Each row of a before or after table is a point. One or more steps were done to the points. Then noise was added and the rows were shuffled. The steps act on how far a point lies along the listed directions, d1 being the first. Write out the steps. A step turns or swaps two directions, mirrors them in a line or flattens them onto one, adds a multiple of one to another, or multiplies one. Angles are multiples of 10 degrees, from the lower direction toward the higher: turns from -170 to 170, lines from 10 to 170 but not 90. Use the fewest steps. Two steps may share a direction if one is a turn and the other turns, adds or multiplies; they go together, in the order done. Otherwise the lowest direction goes first.

Directions:
(1): [ 14 -34 -56]
(2): [58 34 -7]
(3): [-32  47 -36]
Before, 10 rows:
[[-10   0   6]
 [ 60   7 -20]
 [  3  25  25]
 [ -5  11   9]
 [ 46   8  -8]
 [  8   9 -19]
 [ -7 -20 -11]
 [  4 -11 -14]
 [  4   0 -21]
 [  1  28 -15]]
After:
[[  7  -5 -10]
 [-18  30  31]
 [-18 -14 -11]
 [ 15  -8  29]
 [-32  31  45]
 [ -6  -6  24]
 [-10 -11  17]
 [ 16   0  -1]
 [-16  -8   3]
 [ 29  18   2]]
Steps: mirror d1 and d2 in the line at 130 degrees; multiply d3 by -1

Directions:
(1): [-48  -2  32 -40 -21 -14  -7   6]
(2): [-20  42  -3   5  -1   4  48 -33]
(3): [ 17 -25 -12 -11  -6 -60  29  -7]
Before:
[[  0  -3 -14  -2  -3 -35  40 -29]
 [ -7  32 -11  17   7  27  20 -24]
 [ 29 -13  -6  15   5 -26  24  -2]
 [ -5  20  -3   0 -11   3   1 -13]
 [ 49  21 -37  43  22  51  10  -4]
 [-24  -2   5 -28  -4 -27   6  10]
 [  2  -9 -10  -4   0  11  -3   9]
 [ -9  -2  24  -7 -16   8  -4   3]]
After:
[[-15 -22   5 -25 -13 -43  14 -11]
 [ 10 -23  -9 -14   5 -23 -17  26]
 [ -9   7   2  -9 -14  -1 -15  -3]
 [-35  61   3  -5  -5  37  50 -29]
 [-45  15  20 -21 -11  11  -2  -9]
 [ 12 -12  11   5  -9  15 -14  10]
 [  4  -2   7   0  -4 -28  38 -10]
 [ -1   0 -13   1   3  13   6   1]]
Steps: turn d1 and d2 by -90 degrees

Directions:
(1): [-26 -11  43  45 -32  -2  24 -27   1  10 -51 -13]
(2): [ 26  47  35   6  60  -5  40 -16   9  -4  -3  14]
Before:
[[ 15  15 -11  -5  13  -1   4   7   9 -10  18   5]
 [ 33  25 -15 -28  60   4   2   5  -1 -10  35  20]
 [ 11   4  -7 -15  23  -1 -11  -1  -3   1   7   4]
 [ -9 -17   7   6 -13  -2  -2  -4  -2   2  -2  -6]
 [ 20  11 -28 -30  28  -2  -8  12  -3  -7  38   2]
 [ -1  -1 -14  -1   0  -2  -4   5  -4  -1   6  -2]
 [ -3  -5  10   3  -7  -1   6   6   4   6  -8 -10]
 [ -7   5  21  16   3   5  17 -15  -4  -1 -16 -10]
 [  6   3   2  -1  11  -4   2  -3   4   4   1   5]
 [  8  11   6   3  19  -3   1  -9  -2  -4   2  12]]
After (10 x 12):
[[ 15  30  25   8  38  -6  34 -19   3  -2  -3   1]
 [  0 -13  -7  -9  -3  -1 -10   5  -3  -1  15  -2]
 [-17 -18  -4   6 -24   8  -8  -2  -9   0  -6 -16]
 [ -1  -3   7   6   1  -4   3  -7   4   7  -7   2]
 [ -1  -8  -2  -6  -8   0  -4  13   3   5   2 -10]
 [  5   7  15   3  20  -2   4 -15  -1   4 -13   1]
 [ -5  -2  13  16  -2  -2   1 -14  -4   0 -13   6]
 [  7  15  13  16   6  -3  20  -7  11  -6  -5   1]
 [  4   8  -5   1  11  -4   4   1  -2  -2   4   0]
 [  6  21  46  30  32   1  41 -32   2   2 -29   7]]
Steps: turn d1 and d2 by -90 degrees
